Rows are points. Any point is a mix of the corners, with weights that add up to 1. It lies inside the corners' shape when no weight is negative. Say inside or outside, and name the corners with a negative weight.
In the rows, zero is written as 128.

Corners:
(1): [ 35 136]
(2): [132 172]
(3): [167  97]
Points:
[ 92 168] -> outside (3)
[ 89 168] -> outside (3)
[ 86 166] -> outside (3)
[156 103] -> inside
[ 84 173] -> outside (3)
[ 54 134] -> inside
[109 107] -> outside (2)

Corners:
(1): [132 128 155  70  87 119]
(2): [102 167 171 154 167 131]
(3): [151 153  87 119 165 167]
(4): [104 134  81 211 120 249]
(5): [ 72 152 171 119 120  71]
(6): [226 123 133  85 119  60]
(7): [122 105 130 163 179 154]
Points:
[146 116 105 147 162 170] -> outside (2, 5)
[154 130 145 115 116  97] -> outside (3)
[120 136 123 143 120 170] -> inside
[119 146 142 106 116  89] -> outside (2, 7)
[142 145 110 113 144 151] -> inside
[107 146 153 129 132 122] -> inside
[101 144 129 156 162 154] -> outside (1, 6)
[107 146 158 121 129 109] -> inside

Corners:
(1): [123  75 161 209  14 144 193  77 193 141 171]
(2): [180  47 115 187  34 119 132 114 216 126 163]
(3): [153 111  80  87 193 138  27  87 101 158 103]
(4): [175 165  83 106 178 172 148 186  73 128  66]
(5): [108 151  75  78 163 103 155 115  73 192 130]
(6): [118 133  69 109 108 147  73 135  78 130  48]
(7): [154  57 101  65 146 233  54 106 112  43 115]
(8): [ 33 165  58 127 179  91 158  99  91 148  99]
(9): [115 209  27 115 151 117 134 109  65 179  79]
(10): [176 109 144 180 110 117  53 118 111  21 179]
(11): [111  92 186 156  27 102 155 130 249  71 139]
(12): [108 185 120  89 119 163 102 160  94 142 169]
Points:
[149 114 115 114 142 138 109 141 137 110 135] -> outside (1, 6, 9)
[150 103 130 155  82 142 116 112 143 103 147] -> outside (8)
[131 113 101 122 123 128  83 109 130 108 129] -> outside (1, 4)
[146 114 109 131 104 134 131 117 138 138 147] -> outside (6, 8)
[168 115  90 133 109 163  87 117 116 120 119] -> outside (5, 8, 11)
[136 118  99 131 123 137 129 116 120 131 110] -> outside (12)
[117 133 106 125 130 120 124 115 115 111 116] -> outside (2, 12)
